Every row gives one point. The window is the flat piece filled in between its corners: a triangle in 3 columns, a solid with four corners in 4, and so on. A path goes straight from each point to the next, and from the last back to the first. List the points from which the path goes on through the window.

Window (3 x 3):
[[-42  55 -14]
 [ -5 -43  26]
 [-17   0 -17]]
Path:
(1): [ 15 -26  17]
(2): [-17  48  -8]
(3): [-77  34 -24]
(4): [-52  15 -35]
(5): [ 1 48  2]
(6): [ 23  22 -15]
(7): [-39 -31   4]
(8): [-43 -58  32]
Through the window after points: 2, 6, 8

Window, 6 rows:
[[-10 -54  47  82 -23  -9]
 [  8 -33  26  -9  -8  36]
 [ 10  -8 -71 -65 -58 -18]
 [-37 -22   4   6  -5  16]
 [  8  -4  23  48  23  50]
 [ -3  -6  50  31   3  -6]]
Path:
(1): [  0 -10 -15  -7   3  -1]
(2): [  1  -3  27 -28 -68  32]
(3): [-15   4  40  60 -53  11]
(4): [  8 -23  45  -2  52 -16]
(5): [ -6 -37 -55 -51  -7 -48]
(6): [  3  20 -19 -36 -54  50]
(7): [-29 -21  50  39 -19  41]
(8): [-24 -45  14  61  47 -31]
(9): [-10 -33  -9  18  27   0]
(10): [-46  -6  27   2 -45  39]
(11): [-27   5  28  27 -64  26]
(12): [  1 -62  15  18  38   7]
Through the window after points: 3, 9, 11

Window (8 x 8):
[[ 65  11  13   1  -9 -29 -11   3]
 [-10  70  -4 -22  29 -53 -65  54]
 [-22  11  -1  68  56 -29  34 -25]
 [ 17 -25  22  58  37  26  25 -11]
 [  8   0  42  35 -12   2  38 -13]
 [ 26  19  20  26  21  29  37 -32]
 [ -4 -15 -52 -19 -10  46 -14 -12]
 [  6   0  42  -5  30 -16  14 -21]]
Path:
(1): [ 21  -7  26  26   1 -31 -53 -22]
(2): [ 28  20  -1  -1  12 -13   8   8]
(3): [ 1 -3 20 -9 47 12 38 47]
(4): [  7  13   9  36  17  10   9 -32]
(5): [ 39  -4  19  40  33  26 -48 -46]
(6): [-15  11  15  29  10 -11  95  13]
(7): [ 29  -9  -5 -25  22 -14  31  14]
(8): [  5  25  36  22   3  36 -31 -26]
(9): [ 11  -2  25  32  26  -2 -18 -30]
(10): [  7  14 -23  26  41   3  51   0]
(11): [ 20  12  27  23  34 -13  32  12]
(12): [ 24   9  32  55  21 -26  -7 -33]
(13): [-24   0   9  51  15  16 -22 -41]
(14): [ 10  15  -4   3  50 -17  46  31]
(15): [-11   0 -53   0  16 -10  54  21]
(16): [ 14 -11  -7  -4 -10  53 -56 -38]
Through the window after points: 1, 5, 15

Window, 9 rows:
[[ 21   1  12   6  25   0  37  17  22]
 [ 23 -73  18  -3 -20  27  -7 -54   0]
 [  6 -53 -64 -31   5 -12   9  36 -95]
 [ 12 -43  51  47  28 -29  12  50   3]
 [-44 -59  12   3   9 -30 -27  -1 -39]
 [-22   7 -11  28  -7  44 -50 -29 -32]
 [ 46  35  11 -18 -33  -4 -11  26 -40]
 [ 16  50  -2  49  -2 -43 -50  29 -12]
 [ 17 -22   3  -3  21   7  25 -35 -55]]
Path:
(1): [  6 -12  -2  -3  38   4 -39  16 -60]
(2): [ 20   1 -24   1  16 -10 -44  32 -44]
(3): [-42 -10  29  41  -7   4  55 -26 -21]
(4): [ -1 -43   1  13 -18 -11   0 -24 -38]
(5): [ 10 -43  11 -33  15  14 -58  29 -31]
(6): [ 49 -62  44   3  33  45 -43  34   6]
(7): [-36  18   6  32 -16 -55   9 -12 -28]
(8): [-14  10  -1  58 -11  -7  38  30 -25]
(9): [ 34 -11  16 -20  23 -15 -11  21 -18]
(10): [  2  -4  -8 -11  15   5 -46  18  -7]
(11): [  9  11   0  64 -17  -8  24 -16 -45]
(12): [ 10  18 -14  18 -26 -33  14  32 -16]
Through the window after points: 10

Window (11 x 11):
[[ 49 -27 -29 -19 -13  16  -6  61  34 -27   8]
 [ -8 -45 -26  30  15  -7 -43  -1  -7 -10  41]
 [  0  -8  -8  -8 -88 -30  24  -1 -36  18 -46]
 [ 18 -11 -30  -8 -22 -12   8  18  95   6 -49]
 [-17  27  58  22  -5  16  -6 -76  -8 -14  53]
 [ 49 -45 -21  45  44 -31 -13  12 -15 -62   6]
 [-38  -3  -1  14  24 -11  22 -20  -2 -55  67]
 [ -9 -30  33 -53 -37 -35  10  -6 -11  19 -35]
 [ 31   2 -26  35  61 -39  -9  23 -34  -9  50]
 [ 13 -45   5 -34 -69  -6  63 -54 -19  61 -44]
 [ -8  -5 -37 -51 -23  19   8  14 -28   2 -72]]
Path:
(1): [-18 -30  11 -21 -28  -2  25  27 -19  -7 -29]
(2): [ -1 -31  25   7   1   0  28 -11 -31   8 -27]
(3): [ 33 -23 -41 -36 -63 -39  13 -35  14  26  12]
(4): [ 34 -31 -38 -29  -3 -32  -5 -26  37 -27  14]
(5): [  7 -24  16  60  23   4  13  32 -49 -35   3]
(6): [-21 -10  21 -13 -13  -5  14  10   5  18   7]
(7): [ 16 -20 -29   0 -16 -14  -6 -48 -24 -28  13]
(8): [  8 -11 -17  -4  30 -35  -4 -18  -7 -20  59]
(9): [ -3   9  18  61   1  26  17  32 -23 -23 -18]
(10): [ 10 -33   3  28   7   9  12  29  27   9 -14]
(11): [  2 -16 -45 -23 -15 -36 -30 -41 -31 -14  28]
(12): [ 42  17 -58 -47   6 -20 -42 -53   9  20 -29]
Through the window after points: 2, 4, 8, 10, 12

Window, 12 rows:
[[-17  39  31  60 -23   8 -74  52  21 -48  -1 -18]
 [ 25 -47  -6 -18   5 -15  20 -69 -46  27   8 -19]
 [-38 -24   5 -47  38  40  22   8 -47  22  35 -39]
 [-11  22   2 -60  36 -27  31 -17 -32 -24  61 -15]
 [-53  18 -24 -20 -28  -5 -51  39  58 -28  12  28]
 [ -6 -18   5  -7  59 -38  37 -20   4  13 -36 -16]
 [-28  61  52  37 -61  17 -17  45 -28   7 -34  23]
 [ 20 -24 -14 -52  33 -11  -3  45 -44 -11  20  12]
 [-15  29  17   7 -33 -30 -26  59  -2  38  21 -34]
 [ 21  72  21  31 -62  41 -30  64  61 -14 -24 -12]
 [ 17 -71  65  -3  17 -28  48 -30  19   8  13   8]
 [  3 -72 -14  19  13 -34  95 -25 -22 -10  13 -16]]
Path:
(1): [-17   6  23 -30 -31 -17  12  15  -4 -16 -27 -21]
(2): [-21  19  21  64   8  21 -21   5  -1  26  29  11]
(3): [ 10  35  49  52  10   6  -1  17 -10  18  11  31]
(4): [-22   1   5  -6 -13 -12  -5  20   2 -17 -24 -26]
(5): [  8  25 -13 -27 -40 -26   3  -7  -2 -10 -71 -53]
(6): [-26 -29  35  24  77 -21  13  30   1  30  61  23]
(7): [ 16  13 -33  33  15   6   9  18  -2  26  25  31]
(8): [-26 -49  56 -25  -7 -36  32  -1 -15 -16 -35 -50]
(9): [-23  15  12  12 -60 -21 -12  41  23 -28 -23 -31]
(10): [-21   9  -3 -17  40  33 -22  13   6   6  35  22]
(11): [-31  29  -5  32  -1  24 -12  69  23  12  28  23]
(12): [-26  -6  -1 -42 -27 -32 -53  -8  28 -53 -11 -10]
(13): [-11 -11  13 -17 -10 -24   1   8 -23  -7   3 -19]
(14): [ 2 37  8 -3  5  3 10 14  5 10 25 -5]
(15): [ 7 12 24 36 16 -1 41 -8  5 34 28  6]
(16): [-39 -78 -16 -82  26 -49 -23  -5 -43 -56 -22 -41]
Through the window after points: 3, 5, 9, 11, 13
